Every row gives one point. The last column is the point's height on a tilted bowl or saddle (a function of degree 2), plus a little noise. Along how many of its main directions does it bend up, bend down or stay straight?

Points (11 x 3)
[[-15,-20,-8],
[-23,-21,-4],
[17,9,-5],
[13,5,-5],
[24,56,-82],
[10,3,-5],
[6,11,-9],
[-18,32,-22],
[31,-28,-4],
[-54,28,33],
[48,-50,-16]]
Directions: 1 up, 1 down, 0 straight

Points (17 x 4)
[[-16,-19,45,31],
[-28,-15,21,21],
[29,-54,-3,38],
[-9,-22,39,28],
[9,30,15,21],
[18,10,32,25],
[44,-1,-36,28],
[-28,41,52,47],
[-34,13,5,19],
[3,25,35,27],
[22,9,2,17],
[13,23,-47,22],
[72,20,-7,44],
[1,36,-22,19],
[-23,14,-32,16],
[20,-44,-9,28],
[4,18,39,28]]
Directions: 3 up, 0 down, 0 straight

Points (26 x 5)
[[-15,47,-30,-74,60],
[-9,-17,2,81,48],
[14,48,9,53,35],
[13,-25,97,-8,71],
[-12,35,-3,-43,15],
[-40,0,33,27,34],
[-31,11,5,1,8],
[-7,-21,-12,-29,3],
[3,1,33,27,12],
[-31,80,-35,-17,63],
[5,44,-7,1,8],
[17,13,42,46,31],
[-28,-1,15,-9,6],
[-9,42,-13,33,23],
[24,14,19,-32,-2],
[5,-2,-24,3,1],
[10,8,-3,38,6],
[-19,9,20,-14,3],
[4,-20,-32,-32,15],
[-6,21,17,6,2],
[25,-24,-54,8,26],
[-29,12,22,11,14],
[27,-9,24,1,-4],
[18,2,31,-5,-3],
[33,-19,3,-29,0],
[-29,-17,-7,39,19]]
Directions: 4 up, 0 down, 0 straight

Points (48 x 7)
[[-20,-1,-28,15,-7,-33,9],
[-31,-4,7,3,5,37,16],
[37,0,33,13,-22,-52,31],
[-11,-17,9,-25,24,-43,22],
[58,-48,47,13,-19,-42,48],
[-43,-34,24,12,-3,53,46],
[0,-1,-11,-25,-20,-9,9],
[-23,23,1,2,-57,33,15],
[23,16,-36,-3,13,-7,10],
[30,-64,-29,-4,-9,-43,42],
[43,-19,-9,1,-58,-10,14],
[7,8,-45,2,10,30,17],
[-39,3,22,72,18,-14,46],
[30,17,6,-56,-16,-4,37],
[-31,-7,4,-44,18,-13,11],
[8,-49,28,18,21,7,28],
[-1,-17,-13,1,8,-73,38],
[6,5,51,-18,58,3,19],
[-10,-25,7,-12,39,-57,35],
[23,2,-5,7,-22,10,7],
[-45,-48,-49,-29,10,40,54],
[-20,-27,-27,-55,17,47,45],
[-6,-13,-24,-5,-16,-21,8],
[29,39,-19,7,13,34,21],
[-15,-38,-32,13,12,2,20],
[25,-48,-27,22,-5,-30,22],
[-7,-34,-9,-28,-15,31,30],
[11,-21,-4,-30,-21,-6,18],
[66,-20,-39,-19,-23,8,31],
[-9,24,-45,46,-18,17,21],
[50,19,42,47,1,15,30],
[12,-9,-33,-14,46,22,13],
[33,1,-25,21,2,-4,7],
[-40,-23,-16,50,15,-41,38],
[26,23,62,19,29,-55,55],
[28,-2,3,13,6,16,8],
[10,-13,-40,34,39,5,17],
[21,17,1,40,-11,30,16],
[-20,-3,-33,13,-17,-51,16],
[-4,27,-16,22,33,52,25],
[2,-24,-35,39,-4,16,17],
[-16,-54,24,-28,-36,-36,43],
[-13,6,19,52,12,-20,23],
[-3,33,17,16,20,-34,17],
[-3,-15,-27,80,-13,-4,30],
[1,46,2,-2,14,24,14],
[16,3,11,28,0,-60,28],
[47,59,-13,4,-10,-42,40]]
Directions: 4 up, 0 down, 2 straight

Points (72 x 9)
[[2,5,38,21,-44,-1,-1,-14,-4],
[5,-1,12,42,-9,18,69,-31,-23],
[49,26,-17,-15,13,-57,25,3,-42],
[-5,20,40,-32,-15,69,-9,-20,-35],
[68,14,-8,18,76,4,19,-21,-18],
[51,-13,-18,-58,-45,-19,-27,27,-41],
[21,-32,46,38,-49,-8,-22,27,6],
[23,57,38,-9,-16,20,-22,-31,15],
[32,-16,-2,33,3,21,22,46,-10],
[23,27,-3,-54,9,15,-10,-14,10],
[-36,-20,-30,44,3,2,-35,-23,-36],
[-6,19,-41,35,-64,0,10,-20,0],
[-35,15,-8,8,11,-14,5,-22,5],
[-12,-7,29,-11,13,18,-7,-19,4],
[-1,6,26,-25,-2,25,-21,-58,8],
[46,-89,18,29,-30,-55,-21,11,64],
[-28,4,-53,25,14,42,9,-1,17],
[-64,1,41,-33,-52,-14,-5,-25,-67],
[-17,-6,-41,4,30,0,-22,37,-6],
[6,-20,25,-22,-19,-6,3,-53,10],
[7,-3,7,-22,50,11,37,-7,35],
[2,-1,1,18,-1,0,-7,-68,-10],
[43,14,-17,10,29,30,15,-7,-14],
[38,54,41,22,13,-43,6,-16,-7],
[9,-14,-51,-5,-2,19,-6,23,-17],
[-2,-15,-27,4,25,7,-1,-6,5],
[-1,-12,-40,31,21,41,12,12,12],
[13,-16,3,-2,-13,60,-7,-4,-36],
[-16,-11,-15,26,-48,-16,46,2,20],
[-48,-54,18,29,-24,-3,-94,-18,-115],
[3,35,24,-21,15,14,46,0,-5],
[-10,-12,2,-29,-5,-32,-26,26,-12],
[-15,-16,0,6,31,29,49,15,37],
[40,-65,66,-2,30,-26,-27,12,-53],
[9,2,-21,41,-5,-24,48,15,8],
[44,35,-44,2,18,-17,27,-15,-46],
[49,-18,-5,15,27,-34,-1,2,-17],
[-39,3,-41,16,18,-26,32,6,-2],
[-3,23,24,-11,89,28,-25,30,54],
[23,12,47,-18,-49,2,1,-40,-19],
[28,8,34,2,-20,-75,2,-36,39],
[36,16,-15,57,61,42,19,30,0],
[-4,9,18,-10,0,-23,-1,-36,16],
[32,-51,-26,-29,-19,-21,28,5,-10],
[12,0,23,21,-3,9,-53,10,-16],
[21,13,-3,10,-16,-19,-14,22,16],
[14,-2,-15,-9,16,-9,14,-31,9],
[14,-13,-2,37,26,-34,22,21,7],
[3,18,-22,-36,16,27,3,22,1],
[-30,25,5,-39,21,-16,-39,14,10],
[-17,-6,-55,-3,29,-24,31,7,-14],
[-17,20,18,26,16,11,-9,26,21],
[36,44,-16,29,-3,-17,-12,-49,-19],
[16,-66,-51,68,-47,72,61,-30,-35],
[-16,42,-12,-3,43,14,-45,91,31],
[49,48,-30,34,18,20,28,6,-41],
[-16,-35,13,6,-7,-17,4,2,10],
[-14,12,-4,20,7,-21,-10,-18,10],
[-15,41,-26,24,-21,1,-55,30,60],
[0,-22,-20,-30,-21,10,34,51,-35],
[-7,-34,-7,45,-8,12,-9,13,4],
[-36,4,15,-14,57,-32,-19,12,-7],
[30,32,39,33,40,-25,8,-24,-3],
[23,32,46,-12,-13,-24,5,-3,-3],
[25,29,24,-6,-29,0,-23,20,9],
[-14,12,33,-12,5,-11,41,5,-11],
[68,-35,13,-36,-22,-56,-22,25,-17],
[25,28,-27,15,19,31,4,-1,2],
[-9,-28,-24,9,20,33,-26,36,-21],
[-36,-16,10,42,-2,28,11,35,22],
[9,9,5,30,-20,-8,-26,-6,14],
[-52,-2,-16,-45,24,-9,0,0,-22]]
Directions: 3 up, 5 down, 0 straight

Points (71 x 9)
[[-4,-6,-26,-24,-26,26,26,18,5],
[5,-6,-8,45,-76,24,12,-26,37],
[14,3,9,-4,-14,-27,28,48,13],
[-14,-24,33,54,0,27,28,-30,17],
[-17,13,43,-17,18,-20,21,25,22],
[96,13,34,50,-15,-103,31,-21,121],
[38,-34,4,-5,-11,-11,27,32,11],
[30,-38,45,-31,-3,-6,-49,-7,44],
[9,-13,10,43,-73,33,-37,14,25],
[17,21,6,-52,43,-11,12,-5,15],
[22,-37,87,-15,-46,-30,15,10,62],
[-1,-28,-4,21,14,-13,6,4,2],
[24,-7,-12,-31,-1,24,12,-17,8],
[-86,-17,8,-30,-22,40,1,-27,27],
[42,46,4,2,3,6,-43,-41,36],
[8,27,-21,10,-59,3,-6,10,24],
[7,-8,-12,2,-14,12,-65,-25,37],
[54,-7,9,16,6,6,2,9,4],
[20,14,3,-31,20,-2,-47,-6,25],
[-7,12,-53,-32,16,36,-22,45,32],
[-21,-32,-19,-6,-69,-16,-46,-10,32],
[-4,-29,-13,48,-21,-15,-18,13,17],
[-41,16,-27,-37,-7,-30,5,-17,6],
[7,-7,3,11,6,54,59,-14,11],
[-7,3,-5,14,29,-31,26,-32,-5],
[10,30,48,14,50,-37,11,-27,27],
[15,15,24,-17,-8,-25,-12,-4,18],
[9,-20,38,-6,0,-25,-14,-47,26],
[-30,13,-25,-43,-18,-27,-21,13,22],
[12,-20,-12,-29,3,16,32,28,4],
[-15,12,-21,-6,-20,-4,-8,13,10],
[-42,-13,-49,18,16,-1,-2,-29,1],
[-29,-29,54,2,-19,11,-9,-49,30],
[-24,23,8,-42,14,7,25,-29,14],
[16,23,11,-53,15,-21,-10,11,18],
[-7,-38,-15,-43,-22,0,-3,10,10],
[-16,30,-27,51,-16,-14,21,-16,21],
[-46,-37,33,-7,-15,17,37,-14,8],
[17,24,-18,-9,36,9,-10,-22,6],
[9,-24,-41,29,18,-1,-13,-10,12],
[51,16,-3,-38,-20,42,-37,64,-9],
[28,20,4,30,30,12,5,16,1],
[17,-14,-26,0,-12,-58,9,-10,13],
[-38,-5,15,-31,13,-18,4,45,22],
[-24,3,-10,-20,-10,60,-60,16,48],
[2,8,-19,-3,33,-18,-45,8,18],
[0,-5,31,12,32,-48,-45,-57,29],
[-5,-6,55,-1,-8,-20,-26,44,29],
[-3,-17,-1,24,25,-30,-4,18,8],
[-42,-22,-40,-46,-23,-7,-15,-37,10],
[21,-31,-40,-30,-24,1,20,-18,12],
[-4,-13,-34,21,-38,-7,-2,14,15],
[-25,-14,-29,-59,29,-13,17,-21,4],
[18,-9,-6,20,-10,-23,54,14,16],
[-12,-56,-72,71,-3,-92,1,10,51],
[29,-20,0,50,-10,-11,-3,1,15],
[27,-26,-26,-22,-49,49,29,-34,23],
[17,38,21,4,34,1,-28,3,14],
[26,-27,8,4,12,-7,35,18,9],
[13,54,24,-32,-9,-55,0,-31,41],
[-3,3,-33,-39,40,-2,-29,32,25],
[76,15,-25,24,-40,-16,45,18,31],
[-58,28,-28,-17,34,25,46,-7,14],
[22,-8,22,-6,6,2,16,13,4],
[-13,25,16,35,-82,36,-39,20,43],
[7,31,-20,21,-15,29,12,-77,38],
[-27,23,-25,34,34,-31,6,1,3],
[-16,0,18,19,-35,-4,-8,-20,17],
[57,27,-1,-42,10,-45,8,9,20],
[14,59,12,-28,-21,8,-5,11,15],
[32,2,-29,-21,17,36,-22,-30,21]]
Directions: 6 up, 1 down, 1 straight
